Each point is reached from the start by the listed moves, each made once or not at all, plus a little noise. Say if it took an odd or an even number of moves. Then give how often each move was made.

Moves:
(1): [22.7  2.1  1.7  2.0 -3.1 -1.6]
(2): [-2.5 26.1 -3.1  5.6 -2.5 -0.8]
(3): [ 1.1  4.4 31.1  3.8 -0.2 -2.8]
Start: [ -3.8   9.3   1.1  -1.3 -15.0  -3.8]
Points:
[ -5.3  36.3  -2.5   4.1 -16.1  -3.3] => odd (0, 1, 0)
[ 17.9  42.1  30.4   9.0 -21.1 -11.3] => odd (1, 1, 1)
[ -4.5   8.1  -0.5  -1.8 -16.6  -4.7] => even (0, 0, 0)
[ 18.7  15.9  33.9   6.3 -17.7  -9.1] => even (1, 0, 1)
[ 19.1  12.0   1.2  -1.5 -16.3  -3.5] => odd (1, 0, 0)

Moves:
(1): [23.9  3.0 -0.7 -0.8  1.2 -2.6  0.9  2.4 -0.1 -0.6 -1.6]
(2): [-4.6 23.4  0.8  1.7 -2.6 -2.4  1.2 -1.6 -0.4  4.0 -0.1]
(3): [ 0.6  0.6 27.1  2.2 -2.5  0.7  1.0  0.2 -0.9 -1.9  0.9]
(4): [ 1.1 -1.0 -1.6 17.4 -0.9  0.7 -0.5 -0.1 -3.3 -1.7 -1.1]
(5): [ 0.7  1.8  2.9  1.6 28.4  2.5 -3.8 -0.8 -0.9  0.3 -1.4]
(6): [ 1.4  0.7 -2.9 -1.5 -3.1 29.0  1.7  0.2 -1.9  7.3  3.1]
(7): [-1.7 -1.5  0.4  1.3  3.0 -1.8 28.6  0.3 -1.5 -0.6 -3.8]
(8): [-2.5  0.7 -0.2  0.2  1.0  0.1 -0.7 19.4  1.4  0.4  1.1]
(9): [ 0.2 -0.3  0.1  2.8 -0.1  2.0  0.5 -1.5 17.0  0.6 -2.6]
Start: [16.2 12.4 -0.7 -4.0  2.9 -3.7  5.4  8.6  3.2  9.3  2.1]
Points:
[32.0 37.8  0.2 16.2 33.9 -7.5 31.6 27.3 -0.7 11.6 -3.7] => even (1, 1, 0, 1, 1, 0, 1, 1, 0)
[10.0 36.1 -1.9 -2.7  1.0 20.3 37.1 27.7  0.3 21.0  3.5] => even (0, 1, 0, 0, 0, 1, 1, 1, 0)
[10.4 36.5 31.6  4.9 28.5 -3.4 34.2  5.2 15.6 10.4 -5.4] => odd (0, 1, 1, 0, 1, 0, 1, 0, 1)
[40.6 17.2 28.3 19.1 31.0 -2.0  3.0 28.2 14.3  5.8 -3.4] => even (1, 0, 1, 1, 1, 0, 0, 1, 1)
[15.5 12.5 -3.6 -0.1  3.1 24.3 35.6  6.8 16.9 16.8 -0.8] => odd (0, 0, 0, 0, 0, 1, 1, 0, 1)
[32.9 41.0 -0.1 15.7 30.9 -5.2  2.5 27.9 -0.1 10.9 -1.2] => odd (1, 1, 0, 1, 1, 0, 0, 1, 0)
[38.5 40.9  0.6 18.0 29.0 -3.5  3.3  7.1 15.7 13.2 -4.1] => odd (1, 1, 0, 1, 1, 0, 0, 0, 1)

Moves:
(1): [32.2 -1.0  5.4 -1.5 -7.4  4.2 -1.1  0.1  8.9  1.3 -4.5 -9.4  0.6  4.5
 -0.8  6.6  1.2 -0.5]
(2): [ 2.3 22.4  1.7  1.7  4.9 -1.2  0.6  7.5  1.2 -3.8 -5.3  3.1  0.2 -1.4
 -0.5 -2.8  2.0  6.0]
(3): [-3.3 -3.3 27.1 -2.7  2.5  6.4 -1.3 -2.3 -2.8 -0.3 -2.2  2.5  2.1 -0.2
 -3.0 -0.1  2.2  2.1]
(4): [-1.2 -3.9  2.3 22.0 -0.4 -1.9  0.1  0.0  0.7 -3.1 -3.7  1.6 -2.8  0.7
  1.9  3.9 -0.6  0.6]
(5): [ 1.1 -4.6 -2.7 -0.1 28.2  0.7 -1.8 -4.9  1.4 -1.2 -2.2 -3.5 -0.3 -2.2
  2.2  6.9 -1.6  0.9]
(6): [-1.1  0.9 -4.3  4.6  0.4 23.9  3.1 -0.7  0.5  6.9 -0.7 -3.2 -1.5 -2.0
 -0.2 -4.8 -2.0 -1.8]
(7): [ 0.6 -3.0  2.7 -0.9  0.4 -5.9 33.1 -0.5  1.1  0.9 -6.3 -4.7  1.2 -2.0
  5.6 -2.0 -2.0 -0.3]
(8): [-1.0 -7.5 -0.4 -0.9 -0.3  2.8  0.1 22.6 -1.6 -2.0  2.1 -4.2 -1.9 -4.3
  0.7  5.1 -0.1  3.8]
(9): [-8.9  0.1  0.9 -3.0 -0.7 -0.3  0.4 -0.8 27.7  3.6 -0.1 -2.0  1.3 -1.1
  5.5  4.8  5.1  0.5]
(10): [  1.4   2.9   2.0   2.8   0.7  -9.0  -2.6   5.3  -8.3  36.1  -5.9 -10.5
  10.2  -2.2  -0.4   2.9   0.2   2.1]
(11): [ 9.8  4.7  2.8  5.0  2.3  0.9  7.8  1.5 -2.0  8.7 36.2 12.1 -7.0 -7.8
  7.9  0.2  9.8 -0.4]
(12): [ 3.5 -4.1 -4.8 -2.0  2.5  3.0  2.0  2.0  3.1  6.2 -7.5 27.3 -0.5 -2.2
 -2.7  3.5 -2.9  3.8]
(13): [ 3.4 -2.6 -3.1  6.2 -0.3  2.8  2.3  2.5  1.6 -7.0  8.2  4.7 39.3  0.2
  0.0 -0.5 -1.5 -5.6]
(14): [-3.9  1.2 -0.9 -0.7  4.9  1.9  2.3  3.7  0.2  1.4  2.6  0.9 -0.3 24.1
  3.8  3.1  0.6 -0.4]
(15): [ 1.4  1.7  0.1 -6.2 -1.4  2.1 -6.1  0.5 -5.8 -0.4 -8.1  2.3  5.7 -5.7
 40.0  1.4 -7.6  3.4]
(16): [-5.7  8.0 -1.3 -1.7 -3.9  4.8  4.0 -4.7 -5.4 -0.1  1.3 -1.6  0.8 -2.5
  0.4 26.9 -5.2 -1.2]
(17): [-1.5 -1.8 -5.7  0.0 -0.6  2.2  0.3 -1.7 -6.1 -1.5 -5.8  2.2  1.4  0.4
  3.2  3.1 26.5  1.9]
(18): [ 1.8 -2.5 -4.6 -0.5 -2.2  2.0  2.2 -4.6 -0.5 -1.5  3.1 -2.5  3.6  0.5
 -1.1 -1.0 -1.1 31.6]
Start: [ -2.7  -2.6 -21.5  -0.3   1.9  -6.6 -10.5   9.9  -2.6  -5.5 -10.9 -11.9
  -4.2  -2.9   7.3   3.5  -7.7 -14.1]
Points:
[ 24.1   4.1 -25.5   5.3  -4.8  29.1   0.8  37.9   7.4  43.0  14.6 -20.2
  44.8   1.4  68.6  52.6  19.6 -12.7] => odd (1, 0, 0, 0, 0, 1, 0, 1, 1, 1, 1, 0, 1, 1, 1, 1, 1, 0)
[ 30.0 -12.8  -3.5  16.4  31.8  29.7  -3.6   6.3  13.7  49.6  -9.1   6.4
   8.2   3.6  64.4  33.7  22.0  27.9] => odd (1, 0, 1, 1, 1, 1, 0, 0, 1, 1, 1, 1, 0, 1, 1, 0, 1, 1)
[  0.9  -9.5 -10.9  11.5  27.6  31.6   2.5  23.6 -26.1  33.6  23.7 -16.4
  43.3 -22.0  17.0  41.2  20.3  20.2] => even (0, 0, 1, 0, 1, 1, 0, 1, 0, 1, 1, 0, 1, 0, 0, 1, 1, 1)
[  2.1   5.0  -3.0  20.5  41.3  -0.4  37.1  32.7 -22.4  34.3  -4.6  10.6
   2.1  -2.3  25.7  54.1  19.5  36.9] => odd (0, 1, 1, 1, 1, 0, 1, 1, 0, 1, 1, 1, 0, 1, 0, 1, 1, 1)
[ 24.3 -17.5 -28.7  14.9  26.4   7.7 -13.2  11.1  29.4  -6.2 -32.5  11.0
  40.5  16.3  61.2  34.7  11.9  -9.5] => odd (1, 0, 0, 1, 1, 0, 0, 0, 1, 0, 0, 1, 1, 1, 1, 0, 1, 0)
[  3.5 -12.8  -7.7  24.5   4.0  23.2 -10.8  11.9 -15.8  31.1 -27.6  10.1
  51.4 -14.6  42.2   8.4 -21.0  22.3] => even (0, 0, 1, 1, 0, 1, 0, 0, 0, 1, 0, 1, 1, 0, 1, 0, 0, 1)

Moves:
(1): [ 8.3  6.9 -9.5 -3.9 -0.9  0.2  1.4 21.2  8.5  4.8 14.4 -4.8  9.7  0.0
 -5.4 -1.8 12.1  3.1 -4.7 -1.8 -0.1 -4.0 -6.5 11.3]
(2): [  4.5  -0.9  -7.8  -0.7   0.7 -10.0   4.7 -13.1  -4.8   5.7   8.4   4.6
  -8.2  -3.3   6.3  -0.4   3.6  -7.7  -2.2   1.5   8.8  16.9   2.9  -3.8]
(3): [  0.8  -4.2  13.9  -1.9  -0.8 -14.4   2.8   7.5   1.8   5.6   3.2   9.1
  -2.9   5.9   2.3  -1.0   9.2  -4.9  -7.5 -10.7   6.9   2.9 -15.9 -10.7]
(4): [  5.9   2.9   6.6   9.9   0.7   4.2  -4.8  -5.7  -7.7  -2.1   3.7   1.9
  -4.5 -10.8  -1.0   1.8   0.3   1.1   7.9   5.9 -10.9  -0.2   3.9  -3.2]
(5): [ 5.4 -0.8 -1.8 -0.9  1.9 -4.5  2.2  7.4 -1.9 -9.6 -3.9  7.8  9.7 -2.2
  2.1 10.4 -1.8 -2.0  4.1 -3.8  3.0  2.5  2.2  1.3]
(6): [ -7.1   1.1  -6.8   8.1  13.3  13.0  -6.5  -2.1  14.6   4.8  -1.8   2.2
  -0.2 -15.1   7.2  -5.7   2.6  -4.2  -5.9 -12.2   0.0  -4.2  -9.0   2.1]
(7): [ 0.0 -3.2 -0.9  1.1 -0.3 -3.6 11.9 -0.4 -4.0  6.2  2.1 -1.5  7.7 -2.7
  0.9  2.7 -6.7  0.6  3.2 -2.5  2.8  6.6  2.4  2.5]
(8): [-17.3   0.3 -11.0   6.1 -15.3 -13.5   1.8  13.4  -3.4   5.5  -5.3   1.2
  10.5   1.0   6.1   3.4  11.4   2.6  -6.4   3.3  -0.2  -1.3   4.2  -6.4]
(9): [ -9.6   6.6  -2.5  -2.0   9.4  -1.4   8.4   1.2   1.7  -5.7  -9.7  -1.0
  -3.1   7.8   5.9  -4.2   5.0   4.1  17.3   1.2   3.1  -1.0 -14.2   9.3]
(10): [ -3.1   3.5   0.3   4.3   6.5  -8.4  -9.4  -1.2   3.8   4.6  -1.2  -6.4
  10.1  14.6 -10.6   8.8  -2.6  -7.5  -2.1   1.5   5.7  -4.4  -7.8  -1.1]
(11): [ -2.4 -13.1   3.2  -6.1 -13.7   4.5   2.4  -2.9  -1.0   7.5  15.1   0.6
   2.6   7.5  -3.3  15.2   5.5  -0.9  15.4   8.7  13.0   1.7   7.2   7.6]
(12): [ 0.5 -2.6 -9.7 -2.6 -5.6 -6.7 -7.0  2.7  2.7  3.0  0.1  5.1 -1.2 -4.2
  3.3 11.4 -0.2 12.8  2.5 -3.9 -3.0  3.6  2.1 -3.5]
(13): [-8.1  7.6  0.1 14.0 -2.3  1.3 -6.9 -9.9  5.2 -6.5  1.1 13.2  1.8 -8.8
  3.5 -0.3 -6.7 13.8 -2.5 -0.5  1.4 13.1 -1.3  9.3]
(14): [  6.8   2.8   6.7   6.7   2.0   7.2  12.2  -7.3  13.5   4.8   9.9   6.7
 -11.0   5.5  -4.6   8.8  -4.7  -5.4   1.6   7.1  -5.7  -7.3   3.3 -12.5]
(15): [ 14.5  -8.4 -10.3   6.8  -5.8   0.5  -2.6  -6.0   0.8   6.4 -11.0   8.8
   5.4   3.7   9.0   0.3   7.0   2.2   1.8   2.3  -6.1   8.2  -7.3   6.1]
(16): [  5.5  20.6  12.1  -3.9  -6.5   9.6  -6.5   9.3   5.1   3.8  -7.1  -9.1
  12.3 -16.9   6.2  14.6  -5.9   3.2   9.0   9.3   1.1  -9.3  -0.5  -0.3]
(17): [  5.6   4.5   5.1  -8.8 -11.2  -4.5  12.3  -7.6  -3.9  -6.4   7.4  -0.5
  13.9   3.1  -5.3   5.8   9.4   6.3  -3.0  -9.8  -0.1  -0.1   3.0  -8.5]
(18): [  0.6  -0.2   4.8  -0.2  16.1   7.1  -9.4   6.4   2.0  -0.8  12.3   1.3
  -7.1  15.4  16.9  -6.5  10.3   3.8  -1.4 -13.1  -2.2  -0.2  -1.2  -7.1]
(19): [ -9.0   5.7  -5.1  -6.1  -1.0   5.8 -10.2   3.2   8.1  11.5  -9.7   7.3
   7.4   3.0  -5.7  -9.7  -1.9  -4.4   7.3  -1.0  -6.6   0.5  10.1   7.2]
(20): [ -4.6  -5.4   0.2  -5.2  16.1  -7.0   9.1  -1.0   0.5   0.5  -3.2   7.5
   6.1  -7.2   1.2   5.5   4.7   4.3 -10.4   9.0  -2.2   7.1   5.2   3.1]
(21): [  0.7   5.8  -2.9   4.0  -4.1  -2.4  -9.0  -5.0 -10.5  11.0   1.9   4.6
  -0.1  -2.8  -6.2  -3.3   0.8  17.9   1.2   4.0  14.9 -14.1   5.6 -13.5]
(22): [  7.7  -1.3   4.7  18.4  -3.4  15.0   2.8  -0.3 -11.1   6.7  -9.0  -3.0
  -8.7   2.1 -13.7  14.1  11.3   3.2  -7.7   0.6   2.4   6.3  -1.8  -4.4]
(23): [ 13.9  -0.1  -1.2  12.3  -0.4  -3.6  -1.8   5.5  12.4  10.9   1.0  -4.3
   1.0  -4.5  -2.7   2.0  13.4  -3.4  -9.9 -12.2   1.7  -7.3  16.1   1.8]
(24): [ -7.2   7.4  -2.3   8.5  -0.2  -6.1   0.9  -4.7 -16.8  15.6   0.8  12.4
  -2.6  -1.8  11.7   7.5   6.6  -4.7 -17.5 -11.9   0.2   1.3  -6.2  20.4]
Start: [ -5.0   2.0  -4.4 -14.5  -2.5   0.9  -5.5  13.5  10.1  12.3  -1.8  -7.2
   5.0  -7.2   6.1   2.2 -24.8  -7.2  12.4  10.8  -8.1   1.8   3.5  -7.5]
Points:
[ 15.3  21.3  -8.2   2.2  -9.2  -7.7   7.2  24.0 -21.9  83.0  -5.6  39.7
  35.0 -25.8  16.3  53.3  26.8   9.0  30.0  22.0  22.3  25.7  -8.7  26.4] => odd (1, 1, 1, 1, 1, 0, 1, 0, 1, 0, 1, 0, 0, 0, 1, 1, 0, 0, 1, 1, 1, 1, 0, 1)
[  3.3  16.0 -44.2  21.9   4.2   5.7 -16.7   0.1  17.8  81.0  16.2  46.9
  22.2 -14.2  29.5  34.5  59.4  38.1  -7.5 -29.3  17.9  29.0   7.0  29.7] => even (1, 1, 0, 0, 0, 1, 0, 0, 1, 0, 1, 1, 1, 0, 1, 0, 1, 1, 1, 1, 1, 1, 1, 1)
[  1.5  10.1 -64.3  21.9 -10.2   0.5 -15.7  39.6  40.9  66.4 -27.4   9.7
  18.0 -17.1  16.3  11.0  39.8   0.4   5.0 -11.7  -8.7  19.2   1.7  11.1] => even (1, 1, 0, 0, 0, 1, 0, 1, 1, 0, 0, 1, 0, 0, 1, 0, 0, 0, 1, 0, 0, 1, 1, 0)
[  1.1  33.1 -17.9  32.4  35.3  18.5 -17.0  11.3  31.0  31.6  20.8  19.0
  -1.7   7.1   8.6  22.3   3.8  12.0   9.5  -4.7  24.0   6.5 -23.0 -17.9] => odd (1, 1, 0, 0, 1, 1, 0, 0, 1, 1, 0, 0, 1, 1, 0, 0, 0, 1, 0, 0, 1, 1, 0, 0)
[-12.9  13.2   4.9   6.5  -0.7 -24.9   4.6  53.7 -13.8  47.7 -11.7  23.9
  28.8 -18.6  42.2  64.0  14.3  10.8 -20.0 -11.8   0.8  21.3  -8.0 -11.9] => even (0, 0, 1, 0, 1, 0, 1, 1, 0, 0, 0, 1, 0, 0, 0, 1, 0, 1, 0, 1, 0, 1, 0, 1)
[-31.2  60.4 -31.0  35.0 -15.9   7.0 -43.8  24.0   9.7  82.2  -9.2  14.6
  37.8 -35.1   3.9  27.7   6.8   8.9 -18.7   4.5  18.5   3.8  -6.4  13.2] => odd (1, 1, 0, 0, 0, 1, 0, 1, 0, 1, 0, 0, 1, 0, 0, 1, 0, 0, 1, 0, 1, 1, 0, 1)
[-22.1  13.7   8.8  13.0  -1.1  11.4  -1.0  40.6  35.3  58.8   7.3  -1.4
  14.5  15.7  23.2  63.8  12.0   0.2  30.4   0.7  16.3  -4.8 -29.3 -30.4] => even (0, 0, 1, 0, 0, 1, 1, 1, 1, 1, 1, 1, 0, 1, 0, 1, 0, 1, 0, 0, 0, 1, 0, 0)
[ -3.3  32.5 -24.7   9.4  23.8 -15.8  10.4 -14.5  29.2  35.6  30.1  24.4
  26.8 -31.0   0.6  32.6  -9.0  33.5  14.5  10.1   7.9  13.1  -7.6 -14.4] => odd (1, 1, 0, 1, 0, 1, 1, 0, 1, 1, 0, 1, 1, 1, 0, 0, 1, 0, 0, 1, 1, 0, 0, 0)

Moves:
(1): [ 14.7 -11.2   5.8  -1.5   8.4  13.0   6.0   7.2   9.1  -7.5   2.5  -1.3
  -4.0  -2.8   4.9  11.8 -11.8 -14.0  -9.5  -8.2  -8.7  -7.0 -12.4  -7.6
   3.8 -10.5  -1.7]
(2): [  4.1   0.7  15.3  -7.7   2.3   6.6   9.0   0.3 -10.1  18.4 -15.1   6.1
  -3.0  -7.2  -2.4  -8.6  14.0  -4.4  -8.6   0.0   4.8   9.0  -9.3  -6.1
  -1.3  13.6 -12.1]
(3): [-10.3  -2.9   4.3  16.7  -7.3  -0.9   3.5   6.4  -8.9  -6.4   0.8  -9.7
  -8.2  -5.2 -11.2  -2.6  -3.1   5.1  14.9   9.3   8.7   4.7  -5.7  -4.9
   7.0  -5.8  20.2]
(4): [ 5.0  1.6 -0.4 20.7 -4.1  5.5  1.1 -0.3  2.7  0.7 -7.3 -5.1  6.7 -7.1
 -2.4  2.1  0.9  5.4  1.1 -4.0  0.3 -2.9  7.5 -4.9 -3.0 16.4 14.4]
(5): [  7.7   5.3 -14.8  -4.3   0.0  -4.5  -0.8  10.1  13.3 -10.5  -7.6   3.3
  -3.3  -3.8  -6.0 -11.5   1.0  10.2  -6.5 -10.9   1.8  -6.8  -5.2   6.4
 -10.2   5.2   5.0]
(6): [  5.8 -10.1   4.4   3.6  -6.4  -0.2   8.2   1.2  -2.0   7.8  12.6   0.4
  -0.7   2.7   0.3 -12.2  -1.0  -1.9   1.9 -11.2  -2.2   9.0  -8.2   4.7
  -1.8  -2.7   1.4]
(7): [ -3.6  -0.4  -1.9 -20.2   8.7  -3.0  -0.2  -8.3  -3.6  -7.1  -7.0  -2.2
  -1.9   0.3  12.5   4.2  14.1  -1.2  -6.1   9.0  11.5  -3.0  -6.2   0.0
   9.3 -13.3   4.2]
(8): [ -5.4  -5.2  -4.3 -14.1   4.0   1.1  -1.5   9.5  -0.1 -10.6   8.1  -3.8
   2.6   0.3   2.3   9.3  -8.5  -6.4 -10.9   3.8   2.8   0.8   2.2   0.7
 -13.3  -7.4  -9.0]
(9): [ -3.2  13.1  13.5  -7.5  22.1   0.8  15.4 -11.0  12.0  14.9   9.9   6.9
   6.3  -0.8  11.0   1.8 -21.7 -18.7   7.3   8.9  -4.5  -2.2 -12.3  -7.2
  -7.2  -2.3  -8.6]
(10): [ -1.3   4.3   8.7  -0.9  26.4   9.7 -10.0  22.1   4.1  -0.3   1.7   0.1
 -18.1  14.1  -4.9   3.6 -19.5   1.9  -0.3  11.5  -5.4   8.3   8.4  10.8
   9.4  -4.3  16.9]
(11): [  2.6  -3.9   0.6  -5.6   3.0 -12.5   2.5  -9.1  -0.7   1.4   2.0   2.4
  -4.9  -6.1  -9.4 -11.1  -6.1  -4.4 -12.9   0.6 -12.1  -4.0   3.6  -5.7
  -1.0   3.7  -8.6]
(12): [-15.9   5.1  -6.8  -1.9   4.9  12.0   3.5  -6.7   5.0 -22.4  14.0  -7.7
   2.9   9.3  -6.3  -1.2  -8.6  -8.5   4.0 -11.7   6.2   2.4  16.9  11.5
  20.0   0.4   5.8]
(13): [-11.8 -16.0  11.4 -18.9   7.7   2.9 -11.9   8.2  -4.7 -18.9   5.9  -3.1
  11.6   1.8   1.0   2.7  -5.6   8.1   4.2 -14.4  -3.2   5.9  -4.4  17.1
  13.3  11.2   3.4]
(14): [ 11.4  -6.0  -1.7   4.7   1.4   5.6  27.4  14.1  11.5  -0.4 -15.1   5.2
  -3.6  10.3  -7.3  16.0   4.8  -1.5   6.2  -6.3 -11.7  -0.8  11.6   7.1
  -1.9   6.0 -14.0]
(15): [  9.5   8.6   2.2 -12.7 -13.9  -7.3   1.2  -5.5  -9.1 -16.8  12.1  -7.7
   7.3  10.4  12.5   9.7   4.0   6.9  -7.8   4.9  13.9  -4.5  -2.3  -8.4
   9.4 -12.4  -0.8]
(16): [  2.3   9.3  -0.6   6.2   0.3   8.1   7.5  -3.5 -18.4   5.3   3.5 -11.3
  10.4   2.2   1.3   0.7  16.1   7.8  -0.1  -1.7  -0.9  -1.8 -13.6  -5.3
 -10.8 -12.8  -1.3]
(17): [ -1.4  -9.3   0.4   2.7   2.7  -6.9  -4.2   3.5  10.8   2.7   1.2   0.1
  -2.9  -3.9  -2.4   6.5   9.8  -0.2  -0.6 -21.3   3.8  -0.5   1.7  10.6
 -15.7   7.0 -15.1]
(18): [ -9.7   0.2  -1.1  13.8   4.0   0.2  -3.1   1.8  -1.6  -8.9   2.9  15.3
   5.5 -10.2  -1.9   1.4  -5.7  10.3  -1.7  -3.3  -0.7  -2.5   5.2   3.8
   0.3  -2.0   7.1]
(19): [ -7.1  11.0   1.7   1.9 -13.7  -8.0   3.6  10.8  -6.1   0.9   3.1  13.1
   5.2  -3.3  -3.0  -3.8  12.7  -9.5   7.4   8.2  -0.6  -5.8  -1.3 -15.4
  -1.8  16.3  13.2]
(20): [-10.4   1.1 -16.2  11.0   6.2  14.2  -8.3   5.1   0.3  -5.6   4.9   5.6
 -17.8  17.5  12.9  -0.6  -1.4  17.0   2.2  19.7 -10.3 -23.2  -7.2  -5.4
 -12.3  12.3  -0.4]
(21): [  8.5  -5.5   1.3   9.2   4.5   1.1   3.4  -4.1  -5.3  -6.7  -2.4   4.4
   0.6   2.2   6.9   0.0  -7.3 -14.6   4.9  -8.5  13.3   3.5  -1.9  21.3
   4.6  -9.8  -8.9]
(22): [  0.4  -2.9 -17.4 -11.6  -7.9 -12.4  -6.6  -0.6  -9.6  -7.5  -3.4  21.2
  -1.8   3.7 -13.7  15.1  11.0  -4.6 -23.4  11.1  -3.0 -11.6 -17.5   4.2
  -0.3   3.5   0.4]
(23): [  7.7  -8.2   0.2  -8.3  -5.2  -9.0   6.2   5.7  10.4  -6.0  10.1 -11.2
   9.7  11.3 -22.4  -9.8  16.5  -0.9   1.3   0.8  11.3  -5.9   2.5   1.2
   3.6  -5.0 -16.5]
(24): [ -7.6  -0.1 -11.0   9.1  -1.1 -27.1  -6.3  15.0  -6.0   2.1  15.1   6.9
   5.7 -12.7  -4.5   2.1   8.4   0.3   1.5  -0.5   5.3   7.2   5.6  -4.3
   9.3   0.2  -2.6]
Start: [-15.8 -10.7   7.9  14.9  11.9   5.4  -8.3  -2.0   9.9  13.5 -16.5 -10.7
  -8.2   4.9   7.5  10.4   8.0  -3.4   4.8  15.8   0.0  -1.4  -8.2 -24.2
   9.3  -1.2   1.1]
Points:
[-30.7   5.9 -23.0  54.0  14.4 -15.7 -19.4  68.9 -34.6 -30.3   2.2  27.3
 -18.8   1.4  -8.4  34.6  39.8  21.4 -22.8  33.2  34.2 -27.3 -41.8 -20.6
 -19.7  18.8  28.7] => odd (0, 1, 1, 1, 1, 0, 0, 1, 0, 1, 0, 0, 0, 0, 1, 1, 1, 1, 1, 1, 1, 1, 0, 1)
[-31.9   9.4  29.8   7.8  48.0 -28.8   5.5  26.5  -1.4 -14.5  26.4  14.1
 -14.3 -11.3  13.4  26.7 -22.2 -27.2  -3.9  56.6   6.7 -10.0 -25.2 -62.8
  46.3 -31.2  41.0] => even (1, 0, 1, 0, 0, 0, 1, 0, 1, 1, 1, 0, 0, 0, 1, 0, 0, 1, 1, 0, 0, 0, 0, 1)
[  6.4 -15.2 -13.4   3.1  32.3  25.3   8.4  49.1   3.0 -47.8 -20.6  19.0
 -33.4  50.0  27.5  77.3   7.2 -24.9 -32.0  56.2   2.9 -47.8 -27.7 -22.3
  12.3  -3.8  16.4] => odd (1, 0, 0, 1, 0, 0, 1, 1, 0, 1, 0, 0, 0, 1, 1, 0, 0, 0, 1, 1, 1, 1, 0, 0)
[-44.2 -53.5   3.1  -0.7  28.8  36.1  24.7  44.7 -15.0 -60.9  -3.9  31.6
 -20.8  24.9   2.3  42.1  12.3 -30.0 -10.1  12.2   6.7 -19.8 -46.2   6.8
  34.5  12.0  11.1] => even (1, 1, 1, 0, 0, 1, 1, 1, 0, 0, 0, 1, 1, 1, 0, 0, 0, 1, 1, 1, 1, 1, 0, 0)
[-50.7 -21.6 -23.7  -8.4  34.0 -34.7 -38.9  60.1  17.7 -47.8  15.6  15.4
  -5.8  -3.1 -42.0  24.7   2.6 -11.7 -30.8 -10.9  -4.4  -8.5   8.2   7.0
  17.6  49.6  24.2] => odd (0, 0, 0, 1, 1, 0, 0, 1, 0, 1, 1, 1, 1, 0, 0, 0, 1, 0, 1, 0, 0, 1, 0, 1)
